Each wall is flat, endless, passes through zero and stands at right angles to its row. A trip goes straight from one point to another. Which walls does it cross, in order?

Walls:
(1): [-0.69  0.01]
(2): [ 0.54 -0.35]
(3): [-0.12 -0.58]
(4): [0.54 0.35]
(5): [-0.30  0.63]
Trips:
[0.19 0.38] to [-0.69  0.21] => 1, 4
[0.30 0.18] to [-0.63  0.07] => 2, 1, 4, 3
[-0.53 -0.19] to [-0.08  0.51] => 3, 4
[0.85 0.25] to [-0.05 -0.13] => 3, 4, 1
[ 0.13 -0.31] to [-0.39  0.63] => 1, 2, 5, 3, 4

Walls:
(1): [ 0.17  0.24 -0.25  0.23  0.77  0.39 -0.26 -0.08  0.67  0.38 -0.44  0.81]
(2): [ 0.41  1.01 -0.42 -0.53  0.29  0.62  0.36 -0.73  0.06  0.80 -0.24 -0.63]
(3): [ 0.41 -0.12 -0.29  0.29  0.27  0.73  0.23  0.24 -0.20  0.50  0.13 -0.37]
(4): [ 0.02 -0.40  0.21 -0.15 -0.19  0.05 -0.08 -0.04 -0.01  0.14 -0.23 -0.14]
Trips:
[ 0.12 -0.50 -0.32 -0.22 -0.20 -0.55  0.44  0.04 -0.44  0.22 -0.04  0.11] to [ 0.28  0.08  0.76 -0.56 -0.31  0.41 -0.11  0.43 -0.07  0.08  0.15  0.07] => 3
[ 0.41 -0.16 -0.34 -0.26  0.35  0.46 -0.56  0.41  0.06  0.50  0.42 -0.17] to [-0.62  0.79  0.23  0.14  0.44  0.18 -0.29 -0.53  0.33 -0.05  0.23 -0.22] => 4, 3
[-0.40  0.12 -0.21  0.21 -0.59 -0.29  0.20 -0.11  0.08  0.04 -0.44 -0.09] to [-0.49 -0.02  0.04  0.07 -0.34  0.28 -0.41 -0.62 -0.45  0.36 -0.41 -0.73] => 2, 3
[-0.28 -0.23  0.18 -0.29 -0.78  0.70  0.41 -0.35 -0.24 -0.25  0.28 -0.30] to [ 0.20 -0.22 -0.27 -0.62 -0.29 -0.39  0.66  0.52  0.36  0.21  0.03  0.22] => 3, 2
[-0.34  0.12 -0.25 -0.18  0.48  0.62 -0.67  0.59  0.09  0.13  0.30 -0.09] to [-0.36  0.66 -0.78 -0.66  0.32  0.65  0.34 -0.46  0.16  0.38 -0.21  0.09] => none
[ 0.28  0.23  0.22 -0.13  0.56  0.32 -0.14 -0.08 -0.14  0.16  0.82  0.19] to [ 0.06 -0.62 -0.19  0.20  0.93  0.21  0.56 -0.71  0.06  0.12  0.38 -0.20] => none
[-0.92 -0.35 -0.13 -0.17 -0.47  0.23  0.24 -0.38 -0.22 -0.05 -0.47  0.00] to [-0.10 -0.65 -0.31  0.36 -0.30  0.28 -0.03  0.38  0.42  0.15  0.54 -0.10] => 3
[-0.26  0.18  0.09 -0.39 -0.36 -0.24 -0.44  0.37 -0.16  0.11  0.44  0.24] to [ 0.06 -0.54 -0.27  0.44 -0.79  0.12 -0.09 -0.03 -1.10  0.29  0.04  0.03] => 4, 3
[ 0.53  0.19  0.54 -0.43 -0.53 -0.23 -0.14 -0.41 -0.20  0.31 -0.01  0.39] to [ 0.16  0.21 -0.22  0.46 -1.03  0.44  0.19 -0.11 -0.37 -0.09 -0.48  0.32] => 3
[-0.04  0.22  0.29 -0.03  0.20  0.06 -0.70 -0.53 -0.25 -0.60 -0.18  0.11] to [ 0.33 -0.11  0.20 -0.58 -0.22 -0.47 -0.46  0.48  0.77  0.04 -0.42  0.47] => 4
[-0.64  0.26 -0.12 -0.19 -0.31 -0.53 -0.08  0.63  0.40  0.03  0.51  0.08] to [-0.65 -0.56  0.12 -0.56  0.00 -0.11  0.18 -0.03 -0.28  0.09 -0.12  0.61] => 4
